Each row of a before or after table is a point. The points were changed in one or more steps. Then noise was added and the rows were shuffled. The steps act on columns, c1 being the first. Name the steps. A step turns or swaps two columns, mirrors them in a line or flattens them onto one, adds a multiple of one to another, or multiplies or shifts one. Angles are multiples of 10 degrees, from the lower column toward the higher: turns from -170 to 170, lines from 10 to 170 but not 90. Use the fewest steps. Two steps may share a column if one is a turn and the other turns, adds or multiplies; they go together, in the order done. Otherwise the lowest column goes first.

Before, 13 rows:
[[  4 -44]
 [-16   4]
 [-16   3]
 [-29   8]
 [ 42  42]
 [ 42   0]
 [ 14  14]
 [ 17 -15]
 [-19 -24]
 [  8 -60]
 [-14 -21]
 [-11 -45]
 [-16  20]]
After:
[[ 47   6]
 [ 59   6]
 [  2 -14]
 [ -3  45]
 [ 19 -12]
 [-16  13]
 [ 43 -13]
 [ -4 -15]
 [-41  43]
 [ -6 -27]
 [-25 -13]
 [  8  19]
 [ 26 -18]]
Steps: turn c1 and c2 by 90 degrees

Before, 8 rows:
[[ 15 -46 -34  -4 -12   0]
 [ 29 -18  -1  -5  -1   9]
 [ 16 -29  28  15 -10  24]
 [-31  20  42  51 -52 -54]
 [ 38 -13 -48  26  18  28]
 [ 26  11   1  -2 -29  22]
 [  2 -16 -40   4  16  55]
 [  8  -3 -11  -1  21   8]]
After:
[[  3 -28  35 -32  16   8]
 [ 29 -17   8 -14  -2  -9]
 [ 17 -17 -39 -56 -24  -5]
 [-44  20  30  41  -9  55]
 [ 25 -49 -28  -2 -41  -4]
 [ 51 -13 -31 -32 -31  19]
 [ 10  -2  -8  -8  12  -3]
 [ 22   9  12 -23 -27  -4]]
Steps: add 1 times c3 to c5; turn c1 and c3 by 20 degrees; turn c4 and c6 by 100 degrees

Before (14 x 11):
[[  0  25 -37 -18 -10  14   6 -22 -23  18   5]
 [ 10  34  -1  -6 -13  40 -11 -12   2  17   6]
 [-35  23  -5 -13 -20  28 -40 -44 -25 -14 -31]
 [-27   2 -36 -13 -11  -5 -20 -19  -2 -15 -60]
 [ -1  21  15  51   2  12  18 -26 -20  15  33]
 [ -8  20 -27 -17 -20 -35  -4 -24  12  -8  10]
 [ 15 -15 -43  25  14  18   7 -25  26  -7   7]
 [ -6 -15  -9   0 -24  12  -9 -24 -15  18   3]
 [ -1  31  19   0  18  22  20 -14 -11   8  -3]
 [ 23  40 -14  18  16  -1  11 -19 -17  19 -17]
 [  9 -21 -21   4  41  12   2 -34   2   2  24]
 [  9  -5 -12  -2  -6 -10 -22 -22 -21 -36  29]
 [ -7  52  -6   1   4   4 -42   7  12   6   0]
 [ 22 -26 -47   2   7  -7 -13 -44  40  -1 -13]]
After, 14 rows:
[[ 24 -11 -37   9 -30  20 -43 -29  32  42 -18]
 [ 23 -16 -18  -3  -3   7 -10 -31  -4  -1   2]
 [-15  17 -36  -1   8  14   9 -14 -28  21  -2]
 [ 12  15  -9  -5  11  26 -10 -18  28 -10   9]
 [-40 -12 -20  -4   3  10   2 -26 -17  18  22]
 [  0  -5  31  -3  -2   6  20 -31  27   5  12]
 [  0  35 -35  -5  -7   7 -40  -1  38  -9   0]
 [-17   5  30   3  -3  17  22 -17  29   3  -1]
 [-18   4  -4   9  21   1  16 -27  41  -2 -17]
 [  6 -21 -28 -12  10  -4 -22   6   5  36  25]
 [ 19  16 -36  -3  -8 -27  -3 -13   8  23  13]
 [ 16   1 -51  20 -26  -2 -21  -1   2  22 -50]
 [-10  21 -58   0  22  -1 -13 -30 -41  29 -15]
 [ 10  -2 -32  -4   1   9  10 -30  33   3  10]]
Steps: turn c1 and c5 by 100 degrees; mirror c2 and c9 in the line at 30 degrees; add 0.7 times c7 to c3; flatten c4 and c11 onto the line at 110 degrees; multiply c6 by 0.7; mirror c8 and c10 in the line at 160 degrees

Before, 11 rows:
[[-11  -9  -2  39   1  -2 -10 -11 -19  10  -6   0  14 -16  10 -31  14 -17]
 [-16 -15  55  -8  20  26 -12  21 -19  14 -28  14   2   2 -44   6  26  -9]
 [  6 -37 -24  22 -11 -17 -19   0 -15   8  20  32  20  -2 -26 -19  -3   0]
 [  5  -4  20 -17 -25  36 -14  25  26  27  23   4  12  -1  -4 -10  -1 -16]
 [ 22  23  14   8 -14  -8 -13  23 -35  -4 -11  42  -6  -7   1  21  12  13]
 [-29   8  13  37 -12  10  -8  -3  15 -21  -6  -2  33  12   3  36  12 -10]
 [-17  33  11  15 -10  -8  31  30 -12  -9  15  33  12   3  -7  13 -16   6]
 [  2 -16   9  40 -10 -17 -25 -10  11  -2  28 -17  13   0  -3  23  12   9]
 [-13  11   9  23  -3 -34  -4 -29 -11 -31  -3  20   5  30 -20  -8  18 -16]
 [ -9  12   7   1   5 -17   6 -14  18 -19  10  15 -20 -13 -22  -5  15 -12]
 [  9   6  34  29 -12 -16  11  16  21 -27 -31 -24 -12  -1  23 -18  39  -2]]
After (11 x 18):
[[-41  26  -3  22 -16  -8  -3 -11 -35  -3 -11  41  -8  -1  -2 -19  13  14]
 [ -9  10 -18 -31  13 -36  -1 -17  -9 -29  -2  20   1  29 -20  10  17 -17]
 [  4  -5 -24 -18  12  -1 -12 -36 -18   9  -5  -1  10 -26  -2  32  15 -18]
 [ -1  -7 -10 -17   1 -17 -30 -38  11  -2  28 -18 -25   9 -32  -8  11   9]
 [-29 -28 -20  -4   1 -17 -31 -22 -14   8  21  31  -4  -8 -58  27  -2   1]
 [-19  19  34  27  20  -9  41 -20 -13  -9  15  33 -18   9  34  -2 -18   6]
 [  1   9 -14 -13   7 -18  10   1  19 -19  10  15  19 -13 -12 -10  14 -11]
 [ -3   1 -25  12  -4 -16  12 -32  22 -27 -30 -23  21  -7  37   7  38  -2]
 [ 17 -11  16  22   8  27 -16   4 -19  14 -27  14  -6   5 -59  -3  26  -9]
 [ -1  11  -4  -7  31  10  -4 -36  16 -21  -5  -2 -48  23  -2  -7  13  -9]
 [-28   1  21  28   4  37 -14  13  26  27  23   4  -2  -5 -17  15  -1 -16]]
Steps: turn c1 and c5 by -110 degrees; add -0.5 times c12 to c1; turn c2 and c7 by 20 degrees; add 1 times c7 to c15; add -1.5 times c17 to c3; turn c4 and c8 by -100 degrees; add 0.3 times c16 to c14; turn c13 and c16 by 140 degrees
